Each row of a before or after table is a point. The points were changed in one or more steps. Then noise was added and the rows were shuffled. The steps act on how far a point lies along the listed directions, d1 being the first. Name the steps. A step turns or swaps two directions, mirrors them in a line or flattens them onto one, adds a multiple of one to another, or multiplies one. Angles are multiples of 10 degrees, from the lower direction toward the higher: turns from -170 to 170, lines from 10 to 170 but not 90. Use the fewest steps. Two steps may share a direction if one is a turn and the other turns, adds or multiplies; they go together, in the order done. Otherwise the lowest direction goes first.
In the rows, 128 means zero.

Directions:
(1): [188 149 105]
(2): [152  65 135]
(3): [147 142 191]
Before (10 x 3):
[[153 166 140]
 [118 101 121]
 [154 209 138]
 [ 53 110 169]
 [125 127 108]
 [122 127 156]
 [142 197 145]
 [192 117 164]
 [180 143  66]
 [ 62 190 107]]
After (10 x 3):
[[130 132 111]
 [ 57  98 167]
 [175 156  70]
 [170 112 137]
 [197  76 127]
 [175 175 168]
 [181  81 135]
 [109  42  95]
 [118 124 156]
 [104 147 128]]
Steps: mirror d2 and d3 in the line at 80 degrees

Directions:
(1): [141 146 131  45 122 170]
(2): [140  78 181 120 187 136]
(3): [ 64 126 155 150 111 188]
(4): [154 172 200 138  98 112]
Before (9 x 6):
[[156 113 116 203 135  71]
 [ 61 105  75 115  99 171]
 [ 88  90  58 151 136  83]
 [110  51  85 145 164 107]
 [146 107 130 192 142  75]
 [115 127  82  47 126 145]
 [124 139  63  70 123 135]
 [152 125  88  96 162 115]
 [159 158 104 176 121  73]]
After (9 x 6):
[[ 77  95  56 108 139 133]
 [ 43 114  99  95  86 207]
 [107 154 132  33  98 151]
 [193 175 171 100 103 108]
 [184 155 179  98 110 105]
 [172 118 141  29 131 137]
 [156 190 147 140 107 119]
 [163 124  83  94 164 111]
 [ 90 119  57 109 118 150]]
Steps: mirror d1 and d4 in the line at 120 degrees; add -1 times d2 to d3

Directions:
(1): [ 58 143 124 192 152 176 139 131]
(2): [ 90  53 121  99 176 119  88 143]
(3): [126  91 103 121  70 182 106  70]
(4): [105 179  81  60 162 150 140 107]
Before (13 x 8):
[[140 106 131 176  56 167 110  99]
 [141 144 131 145 103 148 121 129]
 [ 97 104 111 204 120 154 108 107]
 [113 106 113 102 114 169 100  83]
 [121 150 109  99 125 172 123  94]
 [159 120 176 160 135  86 156 168]
 [127  82  91 140  64 220 101  63]
 [113  30 129 116 104 128  70 113]
 [157 131 110  87  72 158 126  81]
 [105 193 125 113 161 128 139 148]
 [121  80 128 117  89 120  86  95]
 [102 120 157 156 186  80 138 180]
 [115 129 116 122 145 141 120 121]]
After (13 x 8):
[[144 164 101  51 141 135 157 105]
 [ 26 167 114 249 206 156 143 157]
 [ 90 130 115 155  83 198 111  88]
 [131  99 177 171 143  98 112 158]
 [129 121 186 238 162 103 143 205]
 [113 116 132 158 138 141 118 132]
 [137 105 163 180 103 148 117 127]
 [133 105 165  96 210  18 111 215]
 [133 154 130 148 117 145 128 135]
 [119 172 150 183 148 112 144 171]
 [ 51 146  84 100 177 166 134 109]
 [146 120 162 106 151  33 109 167]
 [219 102 173 115  69  74 126 140]]
Steps: multiply d1 by 2.5; turn d3 and d4 by -130 degrees; add -0.7 times d2 to d3

Directions:
(1): [115 170 107 150  88 208  86 100 110]
(2): [197 178  75 150 115 102 172 108 124]
(3): [ 56 170 107 141 109  97 154 176  87]
(4): [ 99 117 171 189  92 100 152  64 145]
Before (9 x 9):
[[142 139 141 110 137 133 139 130 125]
 [  7 126 161 100 142 103 128 191 105]
 [176 116 126 119 142 108 143 117 149]
 [ 75 142 138 157 108 134 144 133  98]
 [ 82 128 123 130 138 138 105 158 126]
 [187 114 134 136  97 165 114  56 130]
 [ 95 146 136 197  92  73 175  96 131]
 [ 98  35 189  94 132 180  73 119 167]
 [131  95 114 153 134  73 199 132 119]]
After (9 x 9):
[[ 50 106 183 183 106  89 142  99 131]
 [164 169  86 141  88 128 156 107  88]
 [100  98 162 132 126 163 112 123 128]
 [ 72  69 163 170 122  69 190 130 119]
 [138 109 132 117 150 159 100 127 150]
 [141 143 123 137 124  76 166 124 128]
 [121 148 143 117 136 130 148 134 122]
 [125  50 203  80 174 153  93  97 178]
 [247  96 103 130 126 145 130  69 176]]
Steps: add -0.7 times d1 to d4; turn d2 and d3 by 90 degrees

Directions:
(1): [128 131 186  75 171 101  90 120  87 126 197]
(2): [127  87  86  81 157 218 103 163 121 136 134]
(3): [ 94  86 121  67  93 112 164  94 196 110 160]
(4): [112 103 124 106 103  76 124 196 124 213 116]
(5): [125 204  66  63 136  97 104 118 125 116  96]
(6): [173  74  97 139 210  76 127 119 156 120 107]
Before (13 x 11):
[[104  97 114  91 135 208  96 190 127 159 124]
 [145 122 197 140 153 133 109  72 137 107 183]
 [150 174 157 223 109 168  94 200  39 199 109]
 [ 67 139 137  88  42 189 115 186  74 197 160]
 [ 84 149 113  42  99 188 123 192 123 149 132]
 [131 174  83  77 110  78 100 139 140 141 110]
 [105  88 129 109 110  91 167 125 139 140 121]
 [135 108 162 151 134 125 133 112 151 134 132]
 [189 201  71 170 191 204  70 113  74  77 124]
 [ 73  96 149 163  98 108 173 155 160 165 112]
 [130 132 157 158 145 181 146  62 132  51 177]
 [104 227 148  94  79 134  92 133 115 125 133]
 [120 140 100 108 115  75 141 156 136 137  79]]
After (13 x 11):
[[119 101  93 196  76 139 179 149 185 147  94]
 [135  88 139 145 140 140 137 126 156 145 130]
 [ 77 208 178  87  79 110 139 137 119 115 163]
 [ 86 172 180 109  75 183 101 146 102 132 167]
 [139 173  94  64 141  82  84 129 133 110 136]
 [105  88 135 101 149 114 148 100 119 104 148]
 [173 185 199 234 159 126  90 144  33 147 142]
 [153 204  33 195  93 189  99 178  92 158  69]
 [ 96 100 182 139 175 119 143  92 150  87 168]
 [ 95 194 219 141  62  72 128 108  78 139 182]
 [131  87 125 162 109 115 137 149 179 197  97]
 [128 148 124  73 181 116 113 116 106  81 138]
 [138 208 141 143 104  42 114 129 139 134  98]]
Steps: swap d1 and d4; turn d2 and d6 by -70 degrees

Directions:
(1): [152 130  68 132 129 130 115  68  34  93 127 138]
(2): [157 162 135 176  37 126 128 111 132 165  68 147]
(3): [126 197 172 169 151 111 166 184  69 102 126 107]
(4): [ 98 177 139  60 121 124  41 145 117 116  84 121]
Before (10 x 12):
[[119 113 113  94 166 116 120 113 127 104 169 134]
 [120  98 119  66 149 141  66 110 154 143 127 144]
 [114 132 172 102 166 130 135 170 205 131 153 102]
 [165 138 118 169   7 131 122  84 137 167  48 156]
 [153 158 147 157  51 129 132 103 105 144  51 156]
 [122 117  69  86 148 132 107 108 136 131 164 145]
 [132  80 130 122 112 126 128 111 172 147 146 119]
 [129 121 126 101 173 117 123 130 120 123 141 122]
 [167 123 116 130 127 122 114 123 102 134 104 112]
 [129  97  96  86  83 138  58  85 164 172  85 144]]
After (10 x 12):
[[137 149 141 145 131 108 135 133  72 109 132 102]
 [160 142 122 184  49 128 155 100 102 140  78 143]
 [165 129 129 212 132 123 204 128  78 139 137 125]
 [136 118 113 114 154 112 140 116 119 107 163 132]
 [150 119 148 172 169 125 184 143 101 126 163 128]
 [131 115 129 109 163 121 138 132 130 133 138 128]
 [136 133  79 138 153 124 152 122 104 123 175 137]
 [146 119 146 144  69 132 146 104 140 155  82 154]
 [167  98 117 131 126 129 124 124 129 148 113 118]
 [118 185 177 113 171 116 132 180 145 102 142  96]]
Steps: turn d1 and d3 by -130 degrees; turn d1 and d4 by 140 degrees; multiply d2 by 0.7

Directions:
(1): [113 103 192 115 134 101 183 191 132 118  92  84 199 132]
(2): [ 96 201 115 123 113  84 145 115 156 221  87 152 146 121]
(3): [129 133  55 146 148  43 161 183 105 107 168 137 113 159]
Before (8 x 14):
[[107 180   7 110 145  68  94 114 101 158 165 190  35 141]
 [175  90 126 137 141 204  68  44 130  63 177 157  79 145]
 [149 115  64  99 120 136 116 124 121 115 171 134 109 120]
 [113 122 111 125 170 112 129 148 117 142 131 135 130 144]
 [129 106 242 106 126 208 157  94 155 143  67  95 197  83]
 [150 107  84 129 121 122 122 140 107  87 179 161  98 142]
 [114 128 153 134 150 105 150 141 140 100 130 103 119 150]
 [108 132 145 106 150  95 163 172 129 121 112  92 177 141]]
After (8 x 14):
[[142  92 107  90 130 117 154 169 127 101 154 102 161 123]
 [ 71 134 144  78 156  18 204 230 115 150  84 102 185 141]
 [162 159  64 144 131 185  80  22 129 141 169 182  51  98]
 [118 147 168 101 124 183 100  86 141 144 102 115 141 110]
 [172  63  85 148 173  90 142 156  99   9 212 132 104 190]
 [117 130 171 127 144 154 125 104 148 107 117 106 114 141]
 [143  76 155 115 120 124 160 184 116  74 149 116 160 142]
 [111 121 153 116 162 137 128 139 123 150 107 122 148 140]]
Steps: turn d1 and d3 by -110 degrees; multiply d2 by 1.3

Directions:
(1): [144 148  79 196 210 177 125 130  92  82 178  88 122 148 160 113 159 114]
(2): [153 181 187 139  74 167  96 187 114 123 172 117 128 151 131 193 102  68]
(3): [135 137 143 160  78 146 140  76  94 128 130  83 226 118  72 140 184 160]
(4): [114 136 118  81 152 179 199 187 197 149 127 130 156 168 134 161 191 148]
(5): [119 220 151 158 104  95 131 123 165 136 135 120 109  65 205 116 168 173]
(6): [134 144 151  65 114 125 138 115  66  59  57 116  89 145 150 125 199  94]
Before (14 x 18):
[[142 150 170  90  77 141 113 180 133 156 153 139 133 174  98 187  86  95]
 [143 112 122 107 161 153 111 153 139 125 134 148  90 154 133 153 109  95]
 [138 121 143  93 122 149 107 218 149 143 132 138 119 166 129 159  72  89]
 [125 117 121  88 120 117 133 174 125 141 121 151  93 170 119 142  89 106]
 [126 106 121 178 132 110 111 107 151 153 149 129 133 132 102 131  71 132]
 [133 162 144 118 129 131 141 176 159 128 135 143  96 105 168 135 134 106]
 [ 99 224 147 191 112 131 135 165 193 153 181 126 123  79 169 126 131 150]
 [121  89 119 103 141 146 126 171 140 158 162 155 124 134 137 178  98  89]
 [158 159 169 134 111 162 100 215 133 112 163 129  98 181 143 189  92  57]
 [149  96 127 137 130 106  77 109  86 114 124 148  74 120 118 119  76 112]
 [122  90 137  77 105  93 110 139 172 164 115 158 104 147  97 145 106 127]
 [143 111 143 159  52 149 121  63  88 135 128  86 249  87  52 128 147 174]
 [131 115 134 126 139 109 100 138 111 142 146 144  87 141 134 153  50  99]
 [109 163 132 164  72  93 121 104 186 190 151 129 141  76 147 131 119 178]]
After (14 x 18):
[[116  88  95 148 167  95 126  70 100 144 124 120 134 116 113 111 105 165]
 [129  92 136 104  89  79  99  91 138 157 111 143 133 125  77 133 123 147]
 [117 100 105 111 116 100 148 105 111 140  97 130 147 139  86 111 129 158]
 [124 105 104 182 155 107 115 101 152 149 148 131 121 131 117 116  82 138]
 [106  60  86 103 156 112 148 109 144 161 123 149 154 103 119 136 130 148]
 [109  65  87  96 159  94 141 120 151 151  77 138 152 119 109  76 114 173]
 [ 78 161  96 158 163 105 158 139 204 156 140 152 105  73 158  79 123 183]
 [151 137 153 117 125 146  70 208 137 123 163 160  47 124 175 149  16  67]
 [150 107 110 166 138 125  91  78  70 103 129 113 123 114 105 108 120 140]
 [110  82  93  71 156  70 141 115 154 161  91 164  92 134 120  91  93 164]
 [129  91 104 114 156 137 141  93 136 130 104 127 147 130 101 123 162 155]
 [112  66  62 107 205  84 160 104 166 129  80 145 105 133 133  72 146 173]
 [110 145 121 155  93  86 102 118 180 180 154 148  98  92 160 120  77 149]
 [123 129 118 117 133 112 160 115 151 135 102 130 146  94 137 105 169 149]]
Steps: turn d1 and d4 by 30 degrees; add -0.5 times d6 to d2; turn d2 and d3 by -140 degrees; multiply d5 by 0.7

Directions:
(1): [170 171  97 151 135  78  41 146 142 123  57 172 129 128 177  73 151 142
 101 152]
(2): [126  86 178 185 118 125 144 100 132 185 110  76 156 103 131  38 195 106
 146 103]
(3): [125 164 176  81 136 224 124  88 104 149 105 198  99 171 119 111 180 109
  96 118]
(4): [137 148 116  90 117 158  77  68  78 106  92  39  95  95 162 144 116  83
 175 158]
(5): [127  80  57 150 111 147  81 129 120 134 133 175 157 132  71 119 107  18
 141 107]
(6): [153 128 106 168 145 112 192 105  27 137  65 139 150 130  73 136 115 149
 107 186]
Before (13 x 20):
[[131 102  87 144 129 126 111 113 102 139 107 170 168 139  77 128 115  91
  111 132]
 [121 121 119 141 127 132 113 109 118 137 116 145 133 119 109 109 137 111
  103 127]
 [133 147 151 110 136 141 130 107  97 139  97 144 132 147 134 121 148 141
   93 155]
 [125 127 141 107 126 134 146 134 143 125 129 138 127 133 134 152 118 160
  111 134]
 [153 169 124  72 126 185  65  41  47  92  74  47  75 105 168 140 112  88
  162 184]
 [127 146 145 114 137 176 178 107  69 137 111 150 130 141  97 153 137 142
  111 131]
 [122 119 102 132 122 149 142 121  84 119 123 104 124 120  88 142 113  91
  122 141]
 [109 126 139 116 139 173 162 114  96 141 132 154 130 145  91 127 130 110
  114 145]
 [148 139 127 146 127 109 150 138  94 138  97 150 125 141 121 140 120 172
  122 171]
 [141 126  94 130 121 125 117 127 113 115 110 173 125 130 104 133 112 106
  112 129]
 [116 107 160 116 113 143 180 112 111 136 156  84 132 117 102 142 112 123
  155 125]
 [118 133 156 101 133 170 187 116  93 122 150 123 123 142  99 162 126 142
  136 146]
 [144 150 136 128 124 118 137 128 104 125  98 130 103 132 128 143 126 154
  119 146]]
After (13 x 20):
[[112 136 151 119 152 158 169 137 125 149 144 178 135 154 103 121 142 150
   91 139]
 [131 132 111 140 127 133 151 134  87 117 115 108 128 126 100 135 120 131
  105 149]
 [120 122 171 118 119 133 185 112 113 142 138  76 129 114 111 140 116 146
  149 128]
 [128 129 146 125 136 141 151 126 114 147 128 174 147 156 109 120 145 135
   85 138]
 [127 139 153 125 139 164 197 145  97 148 128 187 137 158  90 141 140 166
   84 112]
 [120 128 130 144 131 123 122 115 126 138 118 158 135 122 121 102 145 125
   98 119]
 [120 136 161 108 134 156 197 136 104 124 160 144 122 154  90 161 129 162
  117 137]
 [137 136 124 132 120 122 149 137 111 127 117 155 112 139 106 146 120 139
  114 135]
 [139 134 102 128 128 111 114 136 121 108 107 181 123 128 114 132 115 127
  102 130]
 [131 125 108 138 133 104 112 132 128 142  97 174 161 142 109 116 130 136
   87 135]
 [162 153 110 113 139 170 125  51  12 105  59  98 102 125 110 147 108 107
  132 202]
 [134 127 117 147 122 112 153 149 111 139 120 173 135 152 105 142 115 153
  115 156]
 [117 117 131 100 122 135 141 136 143 128 139 144 126 136 132 158 110 154
  120 126]]
Steps: flatten d1 and d5 onto the line at 30 degrees; multiply d2 by 1.3; turn d4 and d6 by 30 degrees; add -0.7 times d3 to d4

Directions:
(1): [102 130 186 128 132 127 144 138 140 211  58 125 183 144  77 141 127  99
 133 141  77 223 155 158]
(2): [193 108 146 191 150 121 150  64  80 183 114 112 106 176 195 171 121  88
 144 196 144 113 105 127]
(3): [ 27 114  95 128 123 118 147  90 110  52 132  92 151 134 175 183  92 161
 153 185 100 173 156 129]
Before (12 x 24):
[[ 88 135 127 136 118 126 156  81 100 116 105 116 150 151 154 177 117 134
  168 176 105 169 136 137]
 [ 62 129 139 102 121 126 147 130 123 137  98 121 167 156 128 144 105 119
  138 145  80 195 162 142]
 [165 129 120 152 148 127 143 106  99 129 129 130 115 146 163 132 129 119
  129 133 141 119 124 120]
 [148 138 153 133 127 138 126 124 135 153 116 123 118 137 108 143 141  95
  132 115 117 140 132 149]
 [ 73 133  97 103 108 121 131 135 141  72 134 128 145  90 125 137 119 152
  146 120 126 117 134 131]
 [ 47 127 104 119 109 113 135 117 109  79 125  98 157 116 133 160 111 149
  129 159 114 178 166 135]
 [176 116 147 169 142 129 133 105 125 162 137 125 108 139 164 132 138 105
  108 160 143 100 110 127]
 [144 115 170 142 146 132 155 100 101 205  60 133 154 151 130 159 102  88
  131 159 107 183 160 164]
 [174 111 187 184 144 133 158 100  97 228 109 114 120 173 146 159 131  76
  133 185 121 160 108 129]
 [230 119 133 164 138 131 132  98 110 184 134 144  76 151 162 126 133  95
  128 143 169  64  75 114]
 [ 22 130 124  80 118 110 145 114 134  76 132 110 176 131 137 155  98 167
  150 139 106 209 173 139]
 [158 137 119 148 126 127 124 121 133 130 146 127  99 139 127 120 145 129
  132 109 141 108 132 112]]
After (12 x 24):
[[ 82 134 100 102 109 123 130 137 144  77 134 130 144  89 120 133 123 148
  143 116 128 114 134 131]
 [ 41 125 102 119 108 112 139 115 108  74 126  95 159 116 136 163 109 152
  130 162 114 181 168 135]
 [149 109 180 183 145 130 161  91  91 211 109 104 126 176 156 171 123  82
  139 199 113 171 114 129]
 [ 35 124 130 102 118 122 151 120 119 118  98 112 174 158 142 158  97 128
  144 159  72 206 170 140]
 [  8 128 119  78 118 109 147 107 132  66 132 105 180 130 143 162  94 172
  154 148 102 216 178 139]
 [164 140 121 149 127 127 122 124 133 135 147 131  98 139 121 115 147 127
  130 103 144 104 130 111]
 [136 137 151 131 126 136 128 120 134 143 116 118 122 136 114 150 138 100
  135 121 113 145 135 148]
 [181 118 149 170 142 128 130 109 126 165 138 127 107 138 160 129 139 103
  108 158 144  98 109 129]
 [111 110 158 142 142 129 162  88  95 179  61 120 162 153 144 180  91  99
  140 179  98 198 169 166]
 [172 131 124 151 148 129 143 108 101 134 130 133 113 147 160 127 132 118
  128 128 144 115 122 120]
 [248 123 136 162 139 132 129 104 115 197 134 149  72 150 152 117 138  89
  123 133 173  57  70 115]
 [ 76 134 124 138 116 125 157  76  98 107 108 112 153 151 160 183 113 139
  169 182 104 176 140 137]]
Steps: add 0.5 times d1 to d3

Directions:
(1): [134  75 148  54 150 183  91 158 199 109  81 118 127 107 129 142 203 129
 174 164 130  76 142  83  99 166  81 108 151  42  84 107 119 166 117  73
 108  97 185 173 151 142 150 113 105 130  42 122]
(2): [150 121 112 125 105 107 121 139  73 107  99 151 148 136 132 163 210  37
 161 105  41 109  91  71 103 166 150  80 172 158 227 110 180 132 137 125
 159 205 136 120 195 164 104 142 144 137 146 115]
(3): [105 114 129 136 117 133  75 196  74 116 167  54 110 241 111 110 124 122
  89 170 116 108  82 143  54 114  48  98 148 151  95 160 115  85 133  80
 176 134  92 161 119 149 172 182 150  97 126 183]
(4): [ 99 225 107 144 183 111 183 181  90 177 137 116 107 109  93 150 175 219
 121 170 183  90 107 112  86 128 115 155 104 168 152 112 175 204 115 149
 122 160 156 123 154 161 152 166  71  78 106  78]
Before (14 x 48):
[[138  86 144 134 107 125  86 146 103 101 145 109 138 209 130 125 111  85
  128 129  81 118 104 119 102 111  82  90 147 132 116 153 122  79 140  95
  166 145 100 150 118 122 134 142 182 127 155 163]
 [125  92 113 129  99 121 111  87 148 109 129 149 141 120 149 122 125  62
  124 107  96 134 139 145 147 135 140 114 145 115 134 138 122  98 141 142
  124 128 120 122 123 115 106 121 136 151 144 152]
 [113 140 125 118 143 129 124 122 155 144 110 131 134  96 122 144 126 160
  139 128 144 139 140 137 144 137 139 138 129 123 133 128 123 140 120 132
   98 109 142 131 120 131 116 114 117 133 119 111]
 [141 124 115 154 105 109 128  99 123 117 137 160 123 104 153 117 101 126
  112  98 109 157 144 143 163 116 156 142 119 151 136 139 124 105 133 163
  131 130 109 110 110 112 109 115 144 144 161 121]
 [124 117 148 119 124 126 143 127 141 136 130 141 137 114 130 118 122 130
  128 119 135 136 148 140 140 148 125 122 137  99 118 133 124 122 134 137
  119 123 130 134 125 113 121 124 125 126 117 129]
 [145  81 133 130 104 126  97 120 125  90 109 138 148 131 144 133 164  47
  137 101  90 133 123 125 141 152 152 112 150 112 149 128 127  96 131 117
  146 143 128 126 138 131 117 118 156 157 131 150]
 [128 117 132 140 127 121 106 128 117 123 128 111 113 142 125  99 124 117
  118 136 120 145 129 125 115 131 119 102 118 134 138 151 126 101 140 114
  152 130 127 117 125 127 142 131 145 139 123 142]
 [143  96 125  98 123 138 103  99 154 107 121 140 143 117 142 123 105 105
  141 128 119 164 139 135 146 119 140 121 141 101 127 129 108 102 137 120
  137 122 129 137 122 115 111 102 143 149 125 148]
 [151  71 121  99 107 131 121 127 131 117  79 157 147 119 146 156 166  66
  152  94  75 113 125  74 133 144 155  88 164 107 175 110 157 134 136 117
  128 134 158 124 164 138  97 103 129 157 118 125]
 [137  91 120 121 113 119  89 148  97  89 120  98 140 172 135 136 154  68
  151 124  85 118  96 117 100 134 104  86 159 142 156 133 120 101 122  99
  154 160 129 141 146 142 143 150 154 141 140 154]
 [123 173  92 135 141  93 145 173  47 136 112 152 130 123  98 174 249  84
  163 121  63  74  69  47  72 165 143  90 168 185 237  92 223 185 139 127
  163 228 172 120 202 186 119 177 113 113 138  90]
 [137 138 151 114 141 135 137 149 165 132 102 145 117 104 123 131 142 157
  148 152 166 109 140 133 124 140 118 128 127 119 123 102 131 166 135 129
  102 116 162 124 118 117 132 130 112 114 107 120]
 [130  73 137  94 114 154 107  83 159 110 104 145 162  99 149 137 147  83
  155 111 110 129 127 107 156 145 153 103 152  89 133 121  98 117 141 115
  135 113 143 142 129 122 110 106 158 153 120 130]
 [129 114 117 170  86 107 105 113  87 113 178 119 132 190 137 110  76  83
   95  98  85 146 103 150 123 101 131 105 141 163 143 150 113  62 146 130
  158 136  84 125 121 115 117 154 151 134 186 157]]
After (14 x 48):
[[126 123 113 124 130 113 101 169  83 106 131  87 131 177 123 137 162 105
  144 141 110 107  91 119  83 129  90  96 143 151 152 134 128 121 114  99
  154 161 133 143 149 150 154 165 134 124 128 139]
 [112 180 101 181 122  94 147 133  75 149 179 118 122 162 116 127 100 144
   89 118 126 124  94 135 105 103 132 130 124 180 160 133 139 118 136 145
  149 155 105 117 138 132 126 168 107 107 170 122]
 [125 140 130 144 132 117 122 139 113 130 128 105 111 142 120 104 130 133
  117 141 128 136 126 122 105 128 118 109 111 143 143 143 135 116 138 121
  151 137 131 114 128 132 149 135 134 129 120 136]
 [122 107 148 123 118 131 131 135 134 131 133 133 134 130 131 120 120 121
  126 124 124 133 143 141 133 147 115 111 141  98 114 136 120 106 135 127
  127 125 122 135 124 112 126 126 133 129 117 141]
 [137  91 126 101 120 138  88 129 131  99 135 114 139 154 134 118 107 104
  128 145 117 153 122 140 120 119 114 109 149 107 112 134 103  90 137 108
  155 128 121 149 118 123 127 121 151 135 127 170]
 [148  47 131  97  95 136  91 140 121 107  95 125 137 167 144 137 144  58
  132 105  77 117 119  94 117 135 120  84 165 102 143 128 137 104 141  96
  141 120 138 141 150 138 110 111 150 151 122 156]
 [147 104 154 107 125 142 114 136 171 114  99 147 126 119 131 125 135 123
  152 139 147 119 142 138 131 141 122 115 136 107 120 104 116 144 134 119
  107 114 152 128 114 111 126 121 132 134 121 133]
 [118 139 135 143 140 119 117 176  80 127 153  96 126 200 107 135 136 142
  115 158 116  95  94 112  80 106  69 105 131 158 124 142 150 115 130 103
  162 154 114 150 128 139 151 162 149  95 140 136]
 [120 116 130 113 127 137 103 120 159 129 110 127 138 109 126 145 116 133
  145 120 125 146 139 138 152 133 137 129 133 117 131 133 112 123 123 119
  101 111 134 134 119 126 112 105 130 141 122 128]
 [119  54 139  99 101 161  75 113 138  98 122 104 152 159 145 124 134  74
  131 127  99 121 108 116 124 136 112  88 163  91 108 142  83  85 142  85
  158 110 120 160 120 128 131 127 175 144 125 168]
 [142 130 116 158 110 106 135 105 115 116 138 156 124 110 151 119 108 129
  112 101 111 157 137 142 160 117 151 140 120 153 134 139 130 109 137 163
  135 134 111 112 115 117 116 123 142 139 160 116]
 [133  88 133 137 107 128  85 149 114  92 130 106 135 165 134 125 160  66
  118 125  97 128 108 135 111 140 119 114 151 124 133 142 125  87 129 107
  157 143 115 137 128 137 132 142 157 139 124 162]
 [136 159 107 129 143 102 156 129 100 137 103 188 141  76 114 166 216  95
  172 101  87  95 106  61 123 160 175 112 148 159 215  90 198 188 139 144
  131 191 181 108 177 162  99 136 112 133 139  79]
 [113  99 113 130 101 120 102 115 126 118 145 125 127 153 138 122 125  72
  107 129 104 132 121 151 121 132 112 109 145 127 121 147 122  91 143 130
  134 131 114 131 126 120 123 143 137 138 142 168]]
Steps: add -0.7 times d1 to d4; turn d3 and d4 by 50 degrees; multiply d2 by 0.7
